Each wall is flat, endless, passes through zero and stands at right angles to its row. A trip goes straight from one point to another. List the walls that it crosses, first one first.

Walls:
(1): [-33  46]
(2): [ 2 21]
(3): [-32  -6]
(4): [  9 -28]
(5): [18 23]
(6): [-9 22]
Trips:
[-51   8] to [ 25 -60] -> 2, 4, 6, 1, 3
[-10 -18] to [-36 -24] -> 1
[  2 -27] to [  0 -18] -> none

Walls:
(1): [-42  -5  35  -4  25  49  13   2  19 -17  20]
(2): [ 25 -40  38   9  -9   3   9   1   3   6 -48]
(3): [-31   6  14   0   3  17  21  24  18 -18 -13]
(4): [ -8 -18  -2   6 -24  11  20  34 -49 -39  25]
(5): [ -9  -9 -23  -3 -10  15  37  38  16   3  -2]
(6): [ 13  -1  22  24   3   5 -11  -4  31  33   7]
Trips:
[ 26   7  -6 -20  20  12  29   1  -8 -14   4] to [-12  -1 -19  23 -15 -21 -11 -18 -11  20  55] -> 3, 1, 5, 6
[-38   6  24 -43  18  20  12 -40  16 -16   5] to [-34   6  -3 -22  14   6   4  10 -11 -36  -7] -> 4, 5
[ 26  -1 -12 -48   1 -12 -25  10 -15  15  16] to [-17  59  20   7 -22  18  -8  -4   1  18 -15] -> 6, 3, 1
[  4  -7 -16  15 -10  17  17  17  12   5   9] to [-21  34  39 -21   8 -21  30   2  60  37 -23] -> 2, 4
[ 38 -12 -23  30  24  -3   6   0 -22 -17  -6] to [-25  -7  13  21   4   5  22 -21  21  34  -7] -> 6, 4, 5, 1, 3
[ -3  -8 -18  14   7   8  14 -17 -12  33  17] to [-30  11  17  20  40  20 -23  -7  -5   0 -22] -> 1, 5, 3, 2
[ -3 -10 -20 -35  30   3   9 -32   9 -33  -7] to [ -3 -37  -4   7  -3 -20 -52 -11   8   4  13] -> 3, 1, 6, 2
[19 24 -6 12  3  8 41 -4 32  3 22] to [  1  13  18  43   8   8 -28  34 -15  -7 -11] -> 4, 2, 5

Walls:
(1): [-27 -37  -3   4 -10   5 -28   0   7   4  12 -24 -19 -11 -35   1   9  -4
  -8   9 -10 -21 -19  -8   0  -3   4   0   3 -12   7  -4]
(2): [ 12  -2  -6  11  24 -20  21  -3 -10  15  -1   7  -7   7  22  -7   4 -17
  -5   5 -39 -32 -22  -6 -20 -14 -26  -3  38   5 -14 -24]
(3): [-14   1 -10  47   3  12 -23   2 -11 -32  15   7   6  -8  15  -3  -7  -6
 -60   0  20  46 -16  -5  15   1 -11 -16  11  12  33  -3]
(4): [ -4   4  37   7  -9  11   5  46  -3  21  15  -8  43  11 -10  21   3  -7
 -26 -30 -24  -8 -29 -27 -21  -5  32  12 -17  16 -17  -3]
(5): [ 27   0  -8  -2  39  10  -2 -28  -5  -4  -4  12   3   1  20 -24  14  17
  38  -3 -13  23  12   3 -31 -10  11   0  13   3  -3  -8]
(6): [ 28  24 -26  41  -9 -16  10   7   7   6  13 -19 -34 -19  -5  44 -14   0
   8  19 -12  18 -16  10   1   5 -40   7 -13  20  -2 -14]
(7): [ 26 -23  14  14 -25   3  22   6 -14   5  12   0  33 -24 -23 -15 -14  -5
  38  13 -20   6  -3  24 -19  -4  -7 -21   6  -5   2  25]
(8): [ 34   6  11   2 -10 -18   0 -11 -11 -25 -16  26  32  24 -11  11 -13 -17
 -33  -5  24   9  19 -13 -17  -2   0 -54 -30  17  -4 -12]
(9): [  5   4 -10  16  -5   0  13 -35  -7  28 -13   2  24 -24  -8  30  10 -16
 -12 -14  16   2  -1  -2  20  10  -6   5   4   5  -6  -8]
(10): [-40 -29 -15   9  32 -32 -26   1  40 -25   2  -6 -21  20  11 -15 -20   7
  10  12  45  19  16  31 -10 -32   3   3  13  12 -21  40]
Trips:
[-12  11  17 -16  -2  28 -32  -4 -19   6  -2 -34  -2 -24 -14  13 -15  37
  22 -17   5 -12  20  -5   3   9  29  -7  -7   8   2  -1] to [ -4   7   4   6  -8  -8  25  12 -48  -5 -10 -20 -27 -25  39 -15 -19 -16
  16   3 -10   7  -1  20  31 -28  14  12   8 -29 -10 -14] -> 7, 4, 1, 6, 2
[  5 -15 -20 -30 -16  18 -20  19  18   7 -21  -5  10  17   2  -2 -19   8
  29  15  11  19 -17  -9  35  29 -18 -17 -40 -25 -44 -26] to [ 18  29 -34 -21  51   3 -30  -5   5  -7  -7 -18  15  -2  10   8   8  -4
  21  21 -12   3  22  22  22  12 -33  22   8   1   0  -7] -> 1, 8, 5, 10, 9, 2
